Rows are points. Each table stands for the endless flat space through its points: a line for two points, a plane for three, and so on. Write the one point that lies in both, or say that there is none.

First (3 x 4):
[[  5   8  -8   9]
 [ -7  -7  -2   0]
 [ -8  -6   3 -12]]
Second (2 x 4):
[[  4   3  -4   4]
 [-20  -9   0 -12]]
They share: [-2  0 -3  0]

First (5 x 8):
[[-20  -3  -6  14  19   9 -20  15]
 [-47  -7 -22  10   9   5 -27   3]
 [-19 -18   0  33  31  25   0  -1]
 [  2  -5  14  37  34  31   1  18]
 [  9 -22  11  36  27  19  13  -2]]
Second (2 x 8):
[[-15  -9   5  13  25  -1 -22   4]
 [ -5  -4 -10  28  15  29   3  24]]
They share: [-11  -7  -1  19  21  11 -12  12]

First (6 x 12):
[[-23 -13  25  19  -2 -39 -19  30  13  28 -27 -30]
 [ 31   7  25 -36  12 -30   4 -26   1  17   5 -26]
 [ 19 -23   8  12  10   9  23  17  11   6  -2   5]
 [ 25   1  16 -21  12 -12  16   5   3  13   2  -3]
 [ 31  -3  13 -25  -1 -36 -15  -8  -4  19  -2  -6]
 [ 22   4  18 -21  20 -15  15  -3   9  10   3 -18]]
Second (4 x 12):
[[ 27 -29  -3  17  -7 -18  12  35  20 -13   6  17]
 [ 38 -23   7   9 -21 -20  17  36  12  -6   8  12]
 [  7 -45  13   1   9 -14  -8  19  12  -9 -14  17]
 [ 13 -22  21  -4   2 -10   3   3   0  19 -11  -1]]
They share: [ 18 -18  17   0  -2 -11   8   7   2  18  -6  -1]

First (6 x 18):
[[  6   3   1  -4  -1 -23 -20   8  15 -21  41   3 -29 -21 -47 -36   9 -20]
 [ 47  14 -25  32 -11 -36 -12  34  45   7  14  35 -18 -37   0   7  10   8]
 [ 20  11  10  14 -27  -6   1  10  18  -2  16  42 -40 -19 -26 -27 -19  -9]
 [ 35   7 -11  24  -3 -29   3  34  28   1  16  21 -21 -21   6   9   8   3]
 [ 25   1   5  26 -21 -19  13  32  18   5   6  31 -31 -11 -10 -13 -14  -9]
 [-17 -15  33   5 -13   6   7   5 -18   9   5   5   0  -8 -17 -10 -21  32]]
Second (5 x 18):
[[ 14 -15  11  14 -31 -16  13  11   0  10   3  -1  -9 -18  -2   1  12  22]
 [ 33 -27   9  27 -38 -26  29  30 -17  19   9 -14 -33 -26   1  19  34  12]
 [  1  12   7   9 -10  -3 -16  -5  14   1   4  20   2 -15 -13 -19 -20  15]
 [ 25  -5  -2  12 -31  -8   2   2 -18  11  20  -9 -19  -4   1  -8  10  18]
 [ 13  21   0  13   2  -3 -22   6  13  -4  17  28 -16 -17 -21 -16 -25   4]]
They share: no point

First (4 x 24):
[[-16 -18 -22 -13 -11   8  -8 -30  12 -35  29   6 -33 -21   6  19  -6  -8
   10  -9  -3   7 -19 -23]
 [ -3 -21 -27  -8 -12  -4 -13 -25  20 -48  15  27 -47  -1  26  14  -9  -7
   -1 -19  -8  -6 -20   6]
 [-14  -7   2   6  -6  14 -28   6   3 -17  19  38 -23 -15   0  12 -13  23
   -1  27 -31 -17 -38  17]
 [  0   3  10  11 -35  -3  17 -15  24  -1   8 -23  -4   3   0  25 -30   3
   -7  25   2  39   0 -49]]
Second (2 x 24):
[[ -7  -7  -1  14 -18   4 -13  -4  17 -22  11  12 -20  -6   7  18 -21  14
   -9  25 -23   5 -22 -11]
 [ -5  -1 -11  24 -22   4 -13  -4  15 -30  11   0 -12  -4   3  26 -25  14
   -7  35 -31  11 -20 -21]]
They share: no point

First (6 x 24):
[[-19  18  15   0 -26 -33   7 -47   6 -35   5 -42 -33  26  22 -38  18   8
    8  -4   2  18 -29  -6]
 [ -7   0   7 -12   0 -27   9 -31   6 -21  23 -20 -27   8  -6 -16  -2   2
   16 -16  -4  16 -11 -24]
 [-22  19  16   5 -17 -27  10 -42   1 -40  15 -46 -37  15   2 -33  18  10
   16  -6  13  31 -23  -5]
 [-12   7   6  -5 -30 -18  26 -23  31 -11  34 -23  12  26  12  -7  -9 -14
    9 -32  -8  30  13 -17]
 [-27  37 -15  -4 -34 -47   0 -28   8 -25 -19 -18 -21  40  22 -57   7  -5
  -27 -22 -30   2 -34  13]
 [-20  21   4  -3 -32 -32   8 -36  14 -22   1 -29 -18  33  29 -36   7   0
   -5 -13 -11  12 -23  -3]]
Second (5 x 24):
[[-40  23 -19   9 -20 -19  11  -6  22  -5 -15  -4 -16  18   8 -13 -10  -8
    2  -8  -9  17 -22  -2]
 [-33  40   0 -14 -39 -35  13   1  -8 -30  -9 -18  -3   8  18 -11 -29  15
  -28 -29 -15  21  -8 -11]
 [-26  36 -13  -7 -51 -33   0   3  15 -26 -20   0   4   7   2 -14 -21  -4
  -16  -9 -22  15 -16   2]
 [  8   8  -2  -6 -30 -13 -19 -31  50   8  17   0  -7  27   4 -29  11 -20
   20  11 -20   9 -12  15]
 [-23  14 -17   4 -25 -15   5 -14  22  -7  -5  -4 -11  18   9 -21  -8 -11
   -3  -4  -8   8 -24  -3]]
They share: [-21  17  -3  -4 -18 -17   8 -19  13  -6   8 -16 -15  21  19 -20  -9   1
  -5 -15  -7  14 -14  -7]

First (5 x 24):
[[  6 -11   4  18 -31  -6  12  -9 -38 -11 -10 -43   4 -38  14 -32  15  16
   -5  25  10 -17  -7 -10]
 [ -4   9   4  15 -32  28  14 -17  -8  -7   0   0  43   1  21 -10  31  29
   -2  35  -9  -9  19 -10]
 [ -6  -1 -14  17 -44  30  28  -3 -26   5   2  -2  27  -7  45 -26  27  17
    2  49  -9  -7  23 -10]
 [  5  12  27   9  -2  12  -9 -34 -14 -16 -12  -8  27 -19  -8   6   6  27
    0  10  -2  -6   3 -31]
 [ -6   2 -11  21 -40  28  22  -7 -18  -2   5  -7  30  -4  36 -21  31  18
   -1  42 -11 -14  23  -6]]
Second (2 x 24):
[[  4  -8  -2  26 -22  27  15 -14 -33 -20  10 -33  32 -33   9 -28  18  30
  -21  11  -5  -3  -3 -21]
 [  2   0   4  22 -20  17   7 -18 -23 -16   2 -25  24 -23   9 -16  18  22
   -9  17  -5 -13   5 -17]]
They share: [  1   4   7  20 -19  12   3 -20 -18 -14  -2 -21  20 -18   9 -10  18  18
  -3  20  -5 -18   9 -15]

First (5 x 24):
[[ 10  15  19  -3  -9   1  20 -10   9  11 -27   3  -5   2 -27  -4 -15  24
   17 -13   1 -36  -1  26]
 [  3  13   0   1  18  25  16  -6 -11  -2  10  36 -20   7   9  10  -7  21
   18 -18  19 -16  -4  -6]
 [-12   2  20  -7  28   4  25   4  -1  12  34  49 -16  15   4  23   9  20
   24 -17  14   7 -16 -17]
 [-12 -10  30 -21  -2 -10   1 -14   9   0   2  23   4  37 -20  31  15  20
   16  -3   8  11   2  11]
 [-12  22  15  -2   3  19  -5 -21   4  -8   4  24   4  40  -6  13 -16   0
   -6 -42 -11 -13  -1   3]]
Second (4 x 24):
[[-16  -9  19   6 -18  29   9 -24   4  -6 -22  45  10  33  -6  24 -10  34
   -7  17   7 -20 -13  23]
 [  1   5  22   5  -2  -4  23 -22   0 -13   6   9   1  30 -11  -3 -12  23
   23 -23   5   2   3  18]
 [-12  -8  19   4 -16  17  10 -23   2  -8 -14  33   7  27 -10  18  -5  33
    2   3   9 -15  -8  19]
 [  7  11  18  -7   6 -14  21 -12   2  -5   8   1  -9  18 -11   1  -2  17
   29 -31   7  -6   9   8]]
They share: no point

First (5 x 24):
[[ 40  -6 -20 -29  -8  -7 -14 -14  22   7 -32  26  -5   2  -7  -1  11 -32
  -12 -26   0   6  13  15]
 [ -6   3  10 -11  -1  -5   7   0 -31  17  15  15  23  21   1 -18  28   9
   18  29  50 -17 -25   0]
 [ 13 -21  -9 -32  11  19 -28 -36  13 -29  -5  27  24 -24 -18  -7  -1 -35
  -12 -24   7 -23  23   9]
 [ -8 -15  -1 -26  11  15   0 -16 -17   5  14  21  24  22   6 -20  12   0
    4  25  44 -33 -11   3]
 [ 16  10   7 -16  14   5  35  20  28  21   1   0  54  39 -20  13  41 -11
    8  10  36  -8  19   4]]
Second (7 x 24):
[[ 19   6 -23 -24   4  19   0  12  12 -14 -13  39  20  31   9  -8  11 -29
   -6  -4  14  -1   6  -1]
 [ 18  26  -5 -42  -8   7 -19 -37   2  30  13  13  10 -25 -29  -8  63  25
    5  -5  13  18   2  12]
 [-17   2  22 -15   4  14   6 -17  14 -19  -2 -13  13   1  -8 -32  16 -15
    7  -7  25  -1  19  29]
 [ -6   9  22   7  35  -6 -17 -20  46  28 -26 -38  39   7 -18 -18  33   5
    8  -5  11  12  29  15]
 [ 39   8 -16 -21   4  -6 -16 -13   8  13   4  25  27   7 -36  12  20 -19
    5   5  25  -5   7  11]
 [ 20  22 -13 -21  22   6 -35 -11  19  21 -15   5  35  17 -23   3  39  -1
  -17  -8   6   5   9   9]
 [ 35  20 -25 -22   5   7 -15  -8  13  18  -1  30  27  10 -18   3  32  -3
    5   7  17   8   4   4]]
They share: no point

First (6 x 24):
[[ -4 -19  10 -12 -34 -37   2 -29   5  37 -38   7  46  -9 -11  12 -10  37
  -11  34   9   0  -6   6]
 [  6  21  14   1  13 -27 -40 -20  16  32  -1  14   8  11  29   3  15   4
    3  20   6  -7   9 -36]
 [ 11  17  27   5   5 -29 -24 -23   6  40 -20  26  20  13  23   0  15  15
   -3  22  -8 -15   1 -50]
 [-12  -3 -14   9  -6 -15   3 -24  12  20   1  40  17   1  -9   5  -4  28
    9  39   8 -16 -23  -9]
 [ 32 -39  18  23   4 -13   3 -13 -33  21 -16  22   7 -16   3  -5 -36   6
   30   1 -14 -37  29 -29]
 [  3 -28 -19  16  10  -6  -1 -13   2   3  18  25  -4 -16   1  -2 -32   2
   37  18  10 -18  11  -4]]
Second (6 x 24):
[[-29 -41  13  -4 -27 -40   3  -5   6  -6 -12  16  31 -25 -10 -16 -36  20
   51  36  15 -27  30 -14]
 [  8 -13   3  11   7 -45  -6  -6  22  19 -36  10  24  -7   2  -1 -11  16
   25  31  19   4   4 -20]
 [-13 -19 -10 -14 -35 -23 -16 -28  -3   2   4  23  35 -33  18  -7 -27  12
   25  23  -3 -33  44  -2]
 [ -8 -38   8  -3 -15   4  -5 -25 -20  14  29  15  -1 -11   1   2 -35   6
   21  11   1 -32  23  -2]
 [-21 -35   1  12  -8 -36   5   7  -6  -6 -30  19  -1 -21 -35  -1 -43  32
   42  27   2 -22  17   6]
 [ 11  -1 -18  12   6 -33 -15  -9   3  15 -38  18   3 -13  -4  13 -18  24
   10  19  -3  -6  13   5]]
They share: [  6 -20   0   5  -2 -20  -8 -18   2  19  -5  14  13 -11   5   2 -20  10
  18  19   7 -11  12  -9]

First (6 x 24):
[[ 12  30  17  18  -8 -30  10 -20  16   5 -40 -42 -19 -23   6  -1  12  -4
  -18  -2  -5  32  13 -19]
 [ 11  25 -15   6  29  -3  30 -26  31  20   8 -12 -18 -24 -15   5  16 -11
  -20  -6  36  26 -13   2]
 [ 12  32 -21  -1  22 -24  41 -38  32  27  -2 -30 -30 -52 -29  -4  29 -14
  -34 -21  29  45  12 -12]
 [ 36  -2   1   0  24 -14   8 -36  44  17   4 -14 -13 -13  -8   1   6 -16
  -10 -12  35  22   7  -1]
 [ 12  -7  23  29 -14 -13 -38 -12  13   9 -33 -17 -14  22  31   3   5 -11
   12   1  15  -2 -12 -16]
 [  9 -11  24  31 -22 -21 -49 -11  11  16 -39 -20 -21  19  33   4  12 -12
   12  -3  13  -2 -10 -23]]
Second (2 x 24):
[[  0  17   7  32  12 -20  -8 -10  11   2 -17 -22 -27  -2  14   2   4  -4
    4  -6  28   6 -12   3]
 [ 12  21   3   8  -4   0  12 -22  23  22 -21 -18  -7 -10   2   6  20 -12
  -20   6   8  26 -12 -21]]
They share: [  6  19   5  20   4 -10   2 -16  17  12 -19 -20 -17  -6   8   4  12  -8
  -8   0  18  16 -12  -9]

First (6 x 24):
[[-15 -23  21  16 -11 -31 -13 -28  16   2   4  14   3   3 -15  -3  -8   0
   14 -14  -1  16 -31 -11]
 [  0 -36  19 -23 -24   3  -9 -24  14  10  32 -21  33  13  17 -36 -17 -30
   45 -11  13  18  -5 -14]
 [  4 -37  46 -39 -27  -3 -22  -8  25  16   6  -7   5  19 -15 -20 -28 -26
   36 -46   7 -24   2 -35]
 [-13 -28 -15  -6  -9  -3 -12 -13   2  23  -2   2  -1  16  -3 -44 -18 -18
   12 -17 -12  28  -9 -17]
 [ -8 -53  30 -35 -35 -23 -38 -24  21   8  22 -15  25  19   5 -32 -16 -22
   40 -22 -13  -8  -6 -27]
 [ 14 -30  39 -30 -21  10   0  -5  26   9  18  -4   9   9  -2 -17 -23 -27
   36 -44  30  -7   7 -27]]
Second (5 x 24):
[[ 16  10  -2 -24 -28 -11   1 -24   2  16   5  19   5  15  16 -10 -26   0
   18 -38  40  48 -15 -35]
 [ -2 -13  20  -8 -22  14  16 -25  18  33  -2  -5   3  -5   0 -31  -9  -8
    3 -17  24  14 -29   1]
 [ 28  25  10 -36 -42  -9  21 -37  -5  34   0  25  -3  11  29 -12 -23  12
    7 -29  57  50 -21 -27]
 [  4  -1   2 -20 -30  19   9 -23  17  30 -10   1  13   3   7 -24 -21  -8
    1 -35  35  34 -29 -15]
 [ 13  -6  27 -19 -31   9  22 -32   1  26 -15  25  10  17   8  -7 -31 -13
    6 -14  32  34 -13 -11]]
They share: [ -4 -21  14   0 -10  -4  -1 -17  13  11   8   4   5   7  -6 -19 -16 -15
  21 -21  12  19 -14 -14]

First (3 x 24):
[[ 14  17  -1 -35  12  -3   8 -21 -24  -4   7   4  14   1  -5  -1 -15  10
  -18   4 -12   4   7  10]
 [ 17  24  -2 -44   9   4   1 -26 -25  -5   8  -2  17  -7  -8   1 -17   5
  -25   2 -16  11   3   5]
 [  5  -9  -2  -5  26 -26  30  -4 -25  -1  -2  26   7  27   6 -10 -11  24
    8  15   4 -19  20  25]]
Second (7 x 24):
[[  2   8  -2 -44  20  14  -1 -11 -25 -18  14  55 -22  31  14  11 -19  34
   -2  23  -3   9  54  36]
 [ -2  24  22 -18   2   4   5  19  -5   8  34  27  10  43  -4  27 -11  44
    4   7  13  -7  34  24]
 [ 11  -3   9 -22   9 -61  33  -7 -21  13  -4  -9  23   5 -27 -35 -19 -11
   -4 -15  -2 -31 -25  29]
 [ 10  24   6 -19  19 -15  24   0  -7   7  22  27  18   5   5  11  -1  25
   13  11 -23 -11   8  34]
 [  9   0 -10   3  -7   5  43  14  23  13  25  14  10  25   7  29  -8  50
   33  -9   3 -29  26 -10]
 [ 22 -13   7 -17   2 -54  33 -20 -21   8   1 -16  21   7 -18 -29  -6  -9
  -11  -7  -2 -33 -19  17]
 [  1   5 -12 -44  23  21   5 -12 -21 -22   9  61 -29  28  20  13 -23  38
    5  21  -6  10  60  32]]
They share: no point

First (7 x 24):
[[ 31 -34   3 -50 -48   0 -49 -17 -12  12  -1   0  22  11  19  38 -11  10
   -3  11  10  22 -25 -23]
 [ 11 -10 -20 -26  11 -22 -14  22 -17  -6  27   3  13  -9 -23  35  -7  22
   -8  -9  36 -25  51   1]
 [ 21  -3 -25  -8  -9 -16 -20  10 -19   2  31  -2  27  32   8  23  10  12
   -8 -25  33  11  15  12]
 [ 30  12 -28   4  17  -1 -16  11 -27 -10  21  -8  38  53  14  13  25  20
  -25 -28  30   4  20  11]
 [-11  55 -25  16 -16  13 -10  -8  18  -4  25  -7  10  26  32   1  31  17
  -18 -12  17 -13  36  34]
 [ -2  11 -17 -13 -40 -29  -2  13  16   0  34 -12 -16 -12  19  12  -4  -2
  -11  -3   8   2  43   8]
 [ 18  -8  -7  -9 -32 -20  16  10  -4   8  17   9 -10 -16  19   1  -9 -28
    8   5  17  -2  26   0]]
Second (4 x 24):
[[ 15 -18  -5 -18 -26 -28 -36 -17   1  -5  45   8   0  32  10  39  16  -7
  -20 -14  42  -7  52   2]
 [ 13   3 -19 -31  -2 -12 -27  14 -39   5  16 -23  19  19 -14  39  -1  -5
  -28   5  43 -17  13 -18]
 [ 15  25 -25 -11  -6  18   1  24 -13   7 -10 -11  37  -3  20  -3  -3  35
    2  -5  -5  11 -19  10]
 [ 22   5 -19   3 -28   2  -7  -3  19  -6  16  12  13  10  40  -4   9  29
    7 -17  -6  22  19  25]]
They share: [ 16   2 -16 -15 -16  -7 -19   3  -8   0  19  -3  16  16  13  20   6  11
 -11  -8  21   1  19   4]

First (4 x 24):
[[ -3 -13  24 -27 -17   3   9 -10  -7   9  -7   7   8   3 -12  18   6  22
    6 -14   8   1  -8  14]
 [ -7  -1  23  -7 -12 -31  26   5   4  24 -44  36  -9 -11  17  29  10  13
  -13  -3  -9   6 -37   2]
 [-12  12  17 -31 -12  -3  13  -5  -7  24 -15  24  -7   4  -9  22   4  33
    2  -6   8 -20 -38  12]
 [ -6 -22   9   3  16 -15  27  -1  35  -6 -13  22   5   0  -9 -18  24 -17
  -30 -14  26  28 -26   2]]
Second (7 x 24):
[[-11 -31  22  -6 -32 -11  34  15  13 -11 -38  41  22  -2  -3  -1  10  14
   10 -27  -1  23 -20  15]
 [  8 -10  35 -25   8 -21  11   9   1   9  16  12  -3  -9  28  31  -5  47
   -8 -33  -9  -8 -38  36]
 [-25   7  19 -17 -53 -45   9   4  13  30  -4  35  12   3  17  46   7  23
   11 -33 -22  24 -57  -1]
 [ 19 -12  10 -18  -4 -20 -25  -4 -12  28  17  30 -45 -33  21  23  -3   6
   -3   3 -13  -3 -26   6]
 [  3 -25  12 -11   3 -11  16  -1  16   5   2  11   0 -10  25  19   8  41
  -14 -26  -6   0 -25  30]
 [-13   0  42 -14 -34 -33  21  20   5   1 -12  46  10 -12  17  14   5  25
   30 -35 -17  28 -50  17]
 [-19 -19 -15   5 -36 -11   6 -20   7  20 -47  29 -10 -11 -13  -4  27 -31
  -11  16   8  38 -10 -36]]
They share: no point

First (4 x 24):
[[ -5 -14 -23 -15  10  38  21 -10  -6  -3  -3 -27   3  -6  -9  30 -16 -14
   22   8  34 -24   7  -8]
 [ 11  40 -16  25  36  24 -28  37   7  23  17 -26   1  20  44  -8 -18   0
    0   8  13  11  27  32]
 [ -7  -5  -9   1  26  17   7   6  -5   6  12 -35  -2  -4   8   5 -21   0
   16  -6  34 -17   8   8]
 [  1  -2 -27 -13  12  44  13  -2  -5   2  -3 -26   6   2  -2  32 -17 -16
   17  15  30 -19  11  -2]]
Second (2 x 24):
[[-10  -1 -14  18  11  10   3  -3   7  -2   5 -25 -11 -15  19   2 -16 -11
   25 -10  30   4  18  11]
 [-12  11 -22  16   3   8  -7  -3   3  -8   3 -33 -21 -25  19   8 -24 -21
   29  -6  40  12  24  23]]
They share: no point

First (4 x 24):
[[  7  24  -5   5  30 -22  -3   5   2 -26 -11  17 -13  21   7 -26  16  -6
   -1 -18  37  -5 -32 -12]
 [ -1   5  27 -18 -30  -2 -14   9 -20  12   1   3 -31 -24 -29  23 -29   1
  -37  11  10   8 -14  14]
 [ 13  22   5 -15 -10  -4 -41   9 -20 -10  -7   9 -27 -15 -37   0 -18   4
   -9   0   7 -13  -4 -10]
 [ 15  27  15 -10   3 -32 -21  -6  -2  -1   7  28 -32  -4 -15   2 -11   4
  -16  10  39  -9 -27   5]]
Second (6 x 24):
[[ -8   0  15  -6 -17  11   8  40  -6  -3 -15 -29  14   6  16   7 -21  18
  -21  -2   8  -9  -6  12]
 [ -4  -6 -10   5  21 -13   5  29 -22  -3  -8  15 -28 -21 -25  18  -5 -12
    0  11  18  12  10 -11]
 [  3  41  10   7 -29  19 -19  12   4  -5 -36 -10 -13  16 -18  12   9 -16
   13   6 -22 -15  -7 -25]
 [-26 -10 -24  18  28  -9   9  41 -20   2  -1   0 -11 -22 -21  29 -16 -10
    1  15  18  18  21 -16]
 [-25  13 -12  19   9  -1  -5  26 -12  -3 -12  -8 -11  -8 -20  20  -9 -16
    1   8   2   3   7 -21]
 [-27  -3 -11  10   7  -1  -2  33 -12  -3  -1 -16   5  -1  -3  11 -27   2
  -14  -5  18   8   3  -2]]
They share: no point

First (6 x 24):
[[  4  10 -16  48   8  -9   4  30 -43  -4 -18  -7 -27 -30  -2  32 -19  24
  -10   6  -9 -32   9  14]
 [ 16 -13  -9  24 -23 -27   2  11 -50  11 -16 -16  15  -8 -14 -19  -6   6
  -36 -15 -27 -22  -9  20]
 [  1  -6 -11  30  23  -6  14  13  10 -30  -4  32 -25   7 -13  60  -6  39
  -22  31  13 -14 -13  -5]
 [ 19   6   1  14  -9 -24  -4  -3 -28  -2 -24   2  21   1 -25 -18  -2 -11
  -10   9   7  -6 -11  23]
 [ 23  16 -22  16  44 -10  19   2  -8 -32  12  46 -14  13  -6  39 -23  55
  -22  33  24  -4  12  -6]
 [  1  14  -3  18  27 -18  -2  -7  26 -30 -12  56 -13  15 -25  48 -10  27
   -2  55  37   6 -13   7]]
Second (4 x 24):
[[ 11  17 -20  35  13 -19   6 -25 -19 -35 -24  13 -10 -12  -7  24  -3  13
  -15  31  18 -32 -18  10]
 [ 13 -11  10  10  -8 -14   4   0 -48   3  -6  33   3   2 -10   2 -18  -5
  -12  28 -14  -8   7   4]
 [ 22  -2  -5  25  10 -14  -5   0 -21 -21 -15  18  -6   5 -16  23 -18  19
   -6  22   7  -5  -8   7]
 [ 12  16 -18  34   7 -17   4 -33 -29 -38 -25  11 -11 -16  -4  22   1   2
  -16  36  11 -43 -18   7]]
They share: no point
